Every row gives one point. Before rounding, the points of a table are all equally far from one centre. They may lie mostly on one side of it. Where is the centre, to within rounding?
In the rows, 128 means zero.

Points (6 x 2):
[[173  81]
 [145  73]
 [179 125]
 [147  73]
 [118 100]
 [129  81]]
Centre: [151 106]

Points (16 x 11):
[[139 119  90  85  85 131 189 114 120 138  57]
 [ 96 119  27 100  87 161 150 159 170 101 112]
 [ 89  84  41 142 116 145 196 149 127  86  75]
 [142  88 110 135 138 110 116 173 155  81  89]
 [119 137  91 107  77 165 183 158 199 123  94]
 [141 142  78 171 130 146 160 119 163 120  94]
 [161 109 103 100 118 101 151 114 147 158  71]
 [112  79 109  79 105 179 141 136 161 131  66]
 [106 115  48 145 100 155 170 158  93  89  88]
 [122 125  99 159  58  92 173 171 130  82  75]
 [122  80  45 107 117 155 161  85 130 130  92]
 [123  96  93 163 101  81 158 105 182 121 151]
 [104  64  64 106  43 120 159  91 172 116 105]
 [108 150 126  76 104  88 168 128 154 148  92]
 [ 98 118 111 165  83 168 149 153 151 106  51]
 [ 79 125  71 135 104 140 138 130 189  68 141]]
Centre: [103 100  92 122  97 120 156 139 146 117 104]

Points:
[[ 74 110 124 102 138 114 158 187 159 109 147  64 125 112 106 102  68 118
  169 170 140 217 163 115]
 [142 121 121  40 126 118 144 119 142 119 183  79 111 102 136  95  58 143
  152 169 105 132 134 100]
 [118 123 166 127  99 112 211  95 138 151 161  57 115  91 139 141 107 102
  188 110 126 154 169 155]
 [111 175 159  90 125 178 145 147 148 123 156  51 133  89 106 160  84 105
  149 157  81 178 158 116]
 [ 50 157 147  41  91 109 165 141 157 113 139  75 141  87  90 131  55 103
  182 107 151 169 158 119]
 [ 78 152 153 119  74 131 208  99 128 117 165  63 114  82 121 109 104 101
  176 146 171 166 187 133]
 [119 143 179  80 120 148 171 145 111 123 146 105 135  50 116 100  98  92
  194 157  74 191 175 124]
 [107 160 149  75 136  97 193  97 165 107 171 110 107  71 154 145  75 132
  165 163 140 219 141 146]
 [100 152 146  59  81 144 128 119 147  69 164  70 133 130  77 134  65  95
  175 134 136 190 164 175]
 [ 99 150 111 101 108 160 197 127 121 143 177 108 146 158 156 107 117  74
  183 112 128 176 178 122]
 [ 98 128 105  35 144  93 172 167  85  66 169 110 152 135 136 125  92 133
  153  98 132 175 149 128]
 [ 56 127 132  93 131 145 201 106 169 139 186 115 113  88 141 106  96  99
  196 137 108 198 168 126]
 [109 150 181  89 143  95 158  94 111 122 144 125 111 126 125 124 127  76
  176 175  95 196 172 110]
 [ 78 121 124  76  65 118 121 114 133 140 144  64 111 111 102 153  79 156
  198 151 109 155 156 142]
 [ 88 106 154  81 120 144 177 146 102  98 160  83  99 130 159  94  87 111
  164 144 122 204 216 101]
 [ 94 133 181  70 100 106 167 122 147 125 146  96 143  80 142  90  68  79
  179 134 117 201 216 119]
 [ 54 134 149  37 133 107 177  83 136  84 152  88 121 136 126  93  49 142
  164 136 130 169 132 125]
 [113 158 146  56 153 110 149 103 134 102 174 123  86 122  99  91  50  86
  177 136 127 138 112 145]
 [ 71 161 152  52 125 120 158 152 135  92 144 106 136 132 131  97  53  78
  124 127 139 227 175 112]
 [ 86 116 110  58 107  91 174  98 166 117 160  50 118 127 142 129  72  79
  163 164 134 189 165 133]
 [ 59 139 191  54 135 128 200  92 139 131 157 115 108 118 148 112 128 131
  207 124 124 138 156 168]
 [ 97 115 135  69 109 156 204 104 140 143 137  87 151 130 152 136 125  98
  155 149 111 184  98 121]
 [106 220 140  91 113  84 176 142 149 106 147 100 126 132 155  92  92  87
  172 144  95 200 154  99]
 [ 74 141 148  93 112 150 171  86 124 127 159 111 120  83 114 112 108 155
  218 133 156 206 161 122]
 [ 67 130 158  54 136 167 164 135 159 102 100 101  97 136 111  71  67 103
  174 139 122 192 148 126]
 [144 132 150  72 170 128 153 148 133 140 191  63 129 118 126  84  58 109
  175 159 146 194 164 130]
 [117 166 136 108 126 118 143 133 175  78 173  41 147 109  80 109  83 161
  178 149 127 193 164 119]
 [100 196 175  89 115  94 197 140 138 153 167 100 144 113 105 139  62  98
  137 109 134 177 164  93]
 [135 137 176 101 110  96 142 107 122 111 202  94 119 139 174 103  68  86
  156 156 130 188 178 148]]
Centre: [103 146 142  84 117 118 160 139 137 115 150  99 122 113 124 110 108 125
 150 129 123 163 155 147]

Points (29 x 24):
[[102 152 141  88 105 131 226 136 158 130  47 150 181 112  78  75 193 170
  138 128 154 122 112  78]
 [114 181 126 136 108 176 174 120 118 151  69 117 155  86  80 151 141 146
   86 156  93 135 162 162]
 [123 183  93 133  72 160 159 142 123 169  56 112 189 151  58 116 151 109
  134 128 104  85 149  89]
 [ 85 209  80  78 102 134 196 113 121 134  82 160 158 115  57  57 146 190
  132 133 166 110 133  94]
 [143 157  93  94 149 177 177 106 104 149  57  69 181 116  49 144 168 160
  149 133 152  99 152  85]
 [ 87 167 173  67 128 102 141 122 153 173  73 161 173 134  53  90 142 155
  151 113 137 114 136 132]
 [131 196 106 112 100 116 148 117 122 133 121 162 225 152  48 124 172 133
  121 133  98 159 133 138]
 [101 145 106 109 169 141 165 124 107 134 116 162 183 109  56 125 183 135
  157 158  90  88 156  89]
 [166 179  70 108  86 143 177 145  94 153  62 124 166  78  51 141 129 152
  179 159 122 121 150 146]
 [103 171 116 101 108 157 179 173 117  97 118  96 200  99  67 128 121 146
  130 149 116  83 166 119]
 [128 187  96  44 120 114 133 137 121 173  54 151 183  98  81  92 151 128
  116 114 140  97 122 141]
 [ 84 133  92 114 121 122 153  86 120 147  90 125 151 106  51 131 153 125
  149  90 140  90 147  69]
 [182 153  96  69 105 129 159 106 121 153  48 104 194  93 116  75 156 138
  138 123 197 128 124 127]
 [135 175 112  75 107 154 203 143  85 193  84 113 173 100  86 161 163 157
  126 164 111  88 182  74]
 [113 198  81 104 139 165 165 101  84 132 117 173 165 160  45 131 158 134
  137 168 113 125 123 146]
 [128 180  96  66 122  83 160 154 136 141  64 114 192 141  80 112 123 134
  138 147 132 148 192 179]
 [107 144 139  71  82 171 183 121  87 155 145 122 172 121  90 136 149 108
   86  94 160 182 132  96]
 [ 94 156 122 100  81 153 173 145  98 178  74 156 148 110  38  83 183 170
  150 104 102 102 107 100]
 [ 85 172 115  89 121 131 141 125 104 158  96 133 178 101  27 157 181 190
  114  99 157 158 169 122]
 [ 94 171  99 106 112 142 130 165 117 173  64 118 168  72 131  69 135 125
  112 120 109  97 166 109]
 [ 85 167  93 120 141 162 175 134  93 142 122 204 163 147  57  89 187 147
  108 128 140  99 137  83]
 [ 93 201 133 111 105 162 169 141 108 154  55 122 170  57  76 111 153 167
  131 123 132  97 174  76]
 [134 162 117 118 122 177 174 117  95 165 119 158  93 152  93 134 156 190
  103 102 157  77 138  95]
 [117 146  92 103  95 152 158 143 104 145  73 212 159 115  26 113 184 145
  127 112 133 177 138  89]
 [117 174 108  97  98 144 174 176  93 219  69 146 179 150  62 153 179 144
  130 187 148  94 134  75]
 [144 191 139 111 130 147 170 160  81 167  69 201 139 109  50  78 147 151
  125  93 108 136 137 126]
 [134 145 100 109  85 119 162 131  92 159  70  97 125 109  55  62 147 213
  163  97 176 130 146 142]
 [ 75 201 121 131  91 181 147 123 166 135 100 153 143 129  66 115 154 138
  148 121 153  95 163  91]
 [119 198 129  71 105  93 127 153 149 137  77  94 148 149  74  98 151 167
  139 129 179  73 136  80]]
Centre: [130 156 114 110 121 132 168 144 116 157 101 127 152 131  95 108 147 152
 134 146 148 149 139 105]

Points, 30 rows:
[[ 77 139 123 129 109 145 163  75 122 118 125 116 148 169 143 170 107 126
  112  95 188 108 226  94]
 [120 131 151 150 109 131 150  99 157 107 103 166 127 155 135 149 129 133
  114 122 184 142 234  85]
 [120 141 129 139 107 114 149 100 109 108 124 164 145 136 112 174  78 103
  133 113 154 103 246  97]
 [113 140 131 128 106 127 170  83  98 103 106 165 157 138 142 179 117 127
   86  95 127 101 204 105]
 [ 83 152 131 124 106 155 157  93 155 107 112 121 145 157 107 181 127 133
  109  81 159 132 241  71]
 [ 72 110 138 124  85 137 157 115 153 118 121 166 170 159 131 166 127 141
  131  85 185 139 203 118]
 [ 91 140 124 149 117 131 151  82 124 102 123 160 127 158 161 171 104 126
  118 105 166 134 234  81]
 [ 99 154 158 133 118 144 116  82 144 109 121 155 140 155 124 189 114 108
  100  67 154 106 221 106]
 [ 75 142 148 169 116 150 115  70 136  98  98 146 164 143 123 200 115 140
  132  89 177 130 209 113]
 [ 99 158 152 156 148 145 132  81 115 126 113 148 116 172 105 181 122 161
  128 109 171 126 206  99]
 [109 134  90 121 108 130 121 110 134 108 129 165 119 164 151 204 108 144
  122 127 152 131 228  88]
 [ 91 146 129 120 118 124 144 102 126  97 127 159 174 161 112 162 114  98
  128 132 163 132 249  92]
 [ 86 131 141 143 118 150 135  66 145  86 101 159 133 155 126 147  83 150
   94 127 156 101 225 100]
 [ 93 115 113 112 119 127 166 101 138 110  84 152 120 164 115 164 103 160
  108 100 134 116 226  95]
 [ 91 132 126 105 117 156 162  90 111 105 114 157 138 142 127 187 106 115
  138  99 122 149 228 105]
 [ 90 163 120 131 127 170 142 108 112 111 110 177 152 135 123 188  99 147
  142 100 177 159 224 101]
 [ 84 160  91 138 107 121 133  87 147 103  99 135 162 164 135 193  78 131
   94  95 157 117 233 103]
 [112 141 153 129  92 146 147  93 146 114 114 174 133 153 120 155  86 116
  110  57 163 145 207 123]
 [110 152 144 156 112 146 150 127 104 115 101 155 194 140 121 181 124 117
  124  74 120 143 194  91]
 [ 92 154 143 154 106 134 155  98 111 101 116 149 138 163 151 191 114 154
  137 115 165 131 239  88]
 [105 141 122 151 133 121 131  80 119 127 125 146 135 148  92 181  91 137
  116 115 151 132 246  90]
 [ 72 123 128 154 123 118 143 108 100 110 107 142 123 150 132 186 104 140
  101  85 141 142 197 100]
 [ 99 116 151 129 122 140 162  95 122 112 103 146 158 157 123 196 126 114
  138 123 163 106 233 121]
 [ 68 137 120 154 121 125 141  85 133  85 108 140 125 156 118 168  98 138
  131 105 153 158 234 100]
 [ 86 149 151 130 108 157 124  84 113 132 110 145 141 127 106 192 114 114
  106 147 136 138 222  88]
 [106 121 146 148 119 125 152  85  96  82 109 151 139 161 126 194  93 130
  105  85 149 124 213  96]
 [ 81 116 124 135 136 162 141  93 141 130 119 147 140 165 126 150  97 102
  138 108 175 151 220  79]
 [ 91 139 130 179 103 153 153 125 128  98  84 172 154 142 135 180  90 118
  137 111 131 125 214  99]
 [ 81 113 134 146 115 113 135 132 102 141 111 151 140 120 116 187 110 101
  128 133 155 144 184 115]
 [ 96 139 139 121 135 144 110  85 100 113 107 110 162 113 139 186  91 131
  108 103 155 105 233 117]]
Centre: [118 152 131 120 114 132 136 105 150 106 118 128 158 136 124 165  96 140
 135 118 152 123 167  96]

Points (29 x 24):
[[ 93 136 143 183 108 124  83 111 142 107 148  63  90  85 117 140 116  54
   81  74 144 104 142 205]
 [128 140 150 139  84 100 122 143 195  87 148 118 119  90 170 157  86  50
  100  97 167  93 111 143]
 [105 144  90 153  87 107  85 127 157 106 140 109 102  91 131 126 131  84
   95  76 183  69 173 206]
 [126 133 161 154  85 109  97 128 152 141 131  87  81  95 183 169 164 105
   87  58 174 105 101 188]
 [100 144 140 167 146 112  89 123 170 129 140 131  75 115 105 127 146  57
   67  70 139  86  80 191]
 [ 96 125 139 178  91 105 110 158 117 115 153 111 101  65 183 133  86  69
  118  61 160  89 144 198]
 [106 133 152 163 126 103  92  95 176  90 148 110 102  80 164 144  93  42
   94  76 166  86 126 191]
 [100 150 143 200  75  91  86 139 159 120 128 109  94  92 143 159  82  90
   82 120 160  89 137 201]
 [107 121 161 198  97  66  98 120 117 126 175 128 115  88 143 162 143  54
  133  55 144  72 117 155]
 [ 74 166 140 195  78 122  97 146 171 110 137 114  81  84 105 122 115  68
  122  91 120  64 107 174]
 [ 68 141 161 193  74  89 131 154 149 148 167 130  81 120 129 123 127  49
  109  71 151  64 148 155]
 [ 70 153 114 151 125  74 108 117 119 122 182  93  76  96 176 157 114  76
   81  97 162  80 104 175]
 [ 99 150 106 166  74  97  89 142 159 133 144 100 121 111 125 135 146 115
  116  20 177 126 118 145]
 [126 128 137 168  86  98  57 145 124 136 188 146  73 135 148 122  94  96
   92  91 163  72 101 181]
 [117 135 109 183  90 120 107 143 167 129 166  54 101 106 131 126  99  44
  142  57 189  75 131 146]
 [ 98 110 154 181 101 112 100 101 174 110 148  88  96  76 162 135 153  61
   76  80 158  95 120 189]
 [106 131  98 198  82  94 111 150 152 115 146 107  82  96 122 111 119  75
  108  81 185 105 107 182]
 [ 96 121 146 187 125  82  78 120 128  87 132 123  66 105 164 120 118  75
  104  88 146  72  88 185]
 [ 99 175 149 190  97  72 112 126 134 118 160 103 105  68 139 170 123  58
  108  67 147  90 123 174]
 [117 139 168 196 114 102 116 143 131 115 157  80  83  80 161 123 142  54
   99  62 170  99 132 171]
 [121 131 126 174  95 107 113 162 152 105 120 122 122  96 165 112 115  78
   78  91 116  78 129 230]
 [122 124 183 192 109  96  98 128 144 121 140  96  79  73  97 157 146  80
  145  76 137  52 165 185]
 [123 135 150 172  84 123 103 120 172 103 144 117 104  58 123 137  84 123
  126  62 127  67 133 203]
 [ 80 173 153 160  90 102 113 135 161 118 187  79  84 122 130 117  73  86
  116  91 136  54 122 193]
 [116 105 118 179 120 127  84 158 188 140 211 117 102  99 133 106  98  87
  164  63 134 132 150 157]
 [116 143 139 190 117 118  75 109 166 175 171 101 117  98 129 137 101  94
   96  70 147 133 105 229]
 [132 151 118 195 153 155  77 136 149  99 131 105 110  93 158 109 118 100
  122 116 166  50 111 198]
 [120 174 158 133  95 114 105  96 149  95 159 130 137 129 133 152 119  88
  108  81 189 129  84 170]
 [117 135 136 182 124 115  96 118 145 140 193  92  65 119 147 106  67  87
  121  52 149 103 123 204]]
Centre: [112 124 135 135 126 118 105 127 141 158 129 108 115 121 139 138 117  93
 132 106 130  95 135 147]

Points:
[[ 67 153 157 154 137 158 151 177 167 132 149 115 132 177 113 127  78 148
   36 142 153 103 132  79]
 [ 81 159 164 131 159 160 152 123 172  91 102 117  70 165  96 149 152 133
   88 167 176 121 103  83]
 [118 181 125 103 126 158 114 123 155  73 164 123  97 168  74 127 117 147
   73 176 147 108  94 103]
 [ 67 130 164 179 109 165 148 139 181  78  95 118 155 151 125 151 119 199
  118 132 203 114 104  43]
 [ 94 155 144 203 158 187 194 175 192  89 118 142 133 177 145 150 132 146
   89 164 161 118 141  54]
 [ 76 152  95 145 117 190 149 156 153  94 189 124  66 170 101 110 102 113
  106 122 147 118 153  50]
 [ 64 191 133 119 147 188 135 146 146  56 144 102 154 181 150 130 114 178
   96 146 162 103 128  58]
 [103 194 143 159 139 145 136 119 203  74 108  85 136 179 116 162 112 123
   90 106 125 114 114  46]
 [ 88 137 108 129 119 196 154 148 133  87 135 116 117 187 123 108 102 136
  120 130 208 141  83  54]
 [ 62 170 184 129 112 146 146 148 194  83 138 124 117 135 151 131 106 189
   86 131 178  79 126  70]
 [122 143 176 123 125 154 132  70 181  69 122  67 152 197 121 127 145 133
  133 114 168 101  96  75]
 [ 86 159 104 101 133 145 148  90 141  92  97 124 126 179 118 151 128 147
   96  89 147 149 122  75]
 [ 77 124 178 111 124 118 119 132 197  47 169 107 126 190 134 120 108 119
   97 130 203 112 145  63]
 [ 89 113  88 121 129 133 133 182 207  64 116 121 124 139  84 142 127 136
  101 115 171 143 150  67]
 [ 35 162 138 119 156 171 117 102 154  79 158 168 120 178  83 170 101 136
  105 159 167 111 121  52]
 [ 95 142 132 151 133 137 118 139 172 122 153 165 120 109  89 142  85 147
  104 133 204 130 139 140]
 [ 89 154 126 138 130 154 146 122 178  44 143 125  97 151 124 118 131 139
   61 165 166 139 160  25]
 [ 86 158 142 157 123 170 165 127 158  75 163 103 102 173 121 151  91 137
   66 158 150  88  99  69]
 [ 90 192 145 141 123 145 177 111 199 109 198  94 141 165  94 115 105 124
  104 132 166 109 114  49]
 [ 87 169 121 182 164 159 139 115 186 105 164 117 118 213 109 174 117  98
  144 128 204 112 138  53]
 [ 57 183 130 154 136 204 115 151 177  94 171 153  54 212 157 115 114 136
   78 152 141 130 109  66]
 [109 143 109 110  90 110 152 130 146 136 158 103  82 139  87 137 110 135
   62 151 155 125 103  61]
 [ 49 168 186 143 128 150  98 126 193 113 124 113 150 115  75 124  83 168
  116 156 165 111  74  70]
 [ 69 154 136 182 179 165 131 139 189  84 130 136 104 125 116 140 103 109
   77 115 148 131 111  30]
 [118 153 148 140 127 140 144 138 192 112 163 108 122 190 144 118  56 179
   86 105 180 111 121  62]
 [ 75 139 146  89 136 172 137 148 175  79 207 130 156 172 123 139 161 114
   64 154 195 133  99  24]
 [ 96 154 133 135 129 191 156 163 165 104 145  91 156 168 104 166  96 140
   82 106 174 115 132  34]
 [109 141 148 165 100 172 165 136 170 105 106 124 126 158 113 111  92  93
   74 134 181 108 135  29]
 [ 73 188 132 131 151 118 129 161 187 106 120 111 102 180 115 152  92 138
   91 151 191  91 134  75]]
Centre: [100 127 144 152 112 144  93 145 170 135 157 143 143 166 144 128 156 138
 140 158 124 132 123  67]

Points:
[[133  77 122 182  99 165 131 166  95  52 131  98 151 148 126  87 168 142
  123 167 145  36 131 120]
 [152  89 124 182 106 169 131 153  91 103 128  95  91 145 111  97 146 157
  114 150 156   8 126 134]
 [140 107 162 173  64 135 122 184  99 100 106 130 147 154 116  66 162 141
  108 163 138  52 113 128]
 [136  92 146 127  80 165 147 182 100  87 119 123 142 139 100  65 162 102
  139 144 143  35 106 111]
 [149  93 153 160  75 152 160 183 106  65 132 117 119 147 131  84 152 127
  125 147 101  19  79 139]
 [142  63 144 170  94 160 122 152 121 136 105  86 136 137 135  91 193 147
   86 143 154  19  65 108]
 [157  75 139 181  77 175 135 167  79  92 130  91 125 140 143  87 157 123
  110 136 129  43 137 176]
 [122 112 138 166 102 179 178 148 109  97 135 131 133 144 106  78 130 133
  113 129 171  34  78 120]
 [129  86 133 215  93 169 155 112 117  84  88 145 166 132 115  80 154 116
  119  99 151  63  85 126]
 [168  98 155 164  82 169 155 185  75  96 105 111 141 179 130 102 168 143
  102 168 116  49 106 139]
 [127  88 160 136 105 168 127 177  90 107 131 103  83 118 123  84 168 152
  131 143 147  32 116 133]
 [148 106 121 132  99 142 140 180  54  70 117 132 107 128 121 129 154 144
  139 126 135  37  92 128]
 [163  94 134 185 102 172 171 142 118 110 159  86 161 183 114  97 202 111
  111 131 124  21 132 134]
 [153  76 114 175  80 144 132 190  98 104 153 112 129 127 128  91 179 158
   83 159 165  40 118 112]
 [150  98 103 177  97 109 144 149  88  96 125 119 138 139 132  66 178 146
  112 132 120  31 161 112]
 [156  69 148 153  43 142 115 168 109  89 143  68 145 146 108 102 173 139
   98 116 131  36 136 155]
 [135  74 116 173 102 148 126 157  88  98  89  89 139 131 141 118 212 160
  106 128 133  39  60 118]
 [158  68 163 142  97 146 110 176 130  81  75 132  87 134 104 139 173 182
  100 127 151  38  95 107]
 [147  83 126 136  73 154 117 164 116  74  90  79 133  64 109  92 142 110
  113 125 134  26  95 118]
 [149  87 162 215 102 152 134 139 104  78 151 105 100 107  95  92 154 170
  130 162 122  31 127 119]
 [156 113 127 175 110 137 195 165  70  90 109 121 166 134 151 109 174 141
  106 143 137  33 126 146]
 [150  70 159 188  56 121 145 167  92 102 112 135 125 138  89 119 141 132
  100  93 121  23 106 126]
 [158  89 143 194 120 156 120 146  91  64 149  52 155 143 103  87 145 141
  133 174 123  44  97 100]
 [139  80 124 187  57 176 135 186 107 114 129 114 123 143 123 129 162 186
   92 127 129  68 110 145]
 [183 140 144 167  86 159 139 170  99 109 135 100 147 126 123  60 168 164
  136 140 143  61 101 173]
 [134  38 125 169  92 162 111 103  79 118 129  85 148 143 130  84 136 147
  103 158 144  48 101 115]
 [194  87 165 194  71 171 186 132 105  94 115 114 153 110 153 120 166 131
  145 129 166  52  84 135]]
Centre: [169  88 140 150 127 131 138 131 143 105 126 111 138 124 112 129 155 123
 109 136 123  86 108 132]
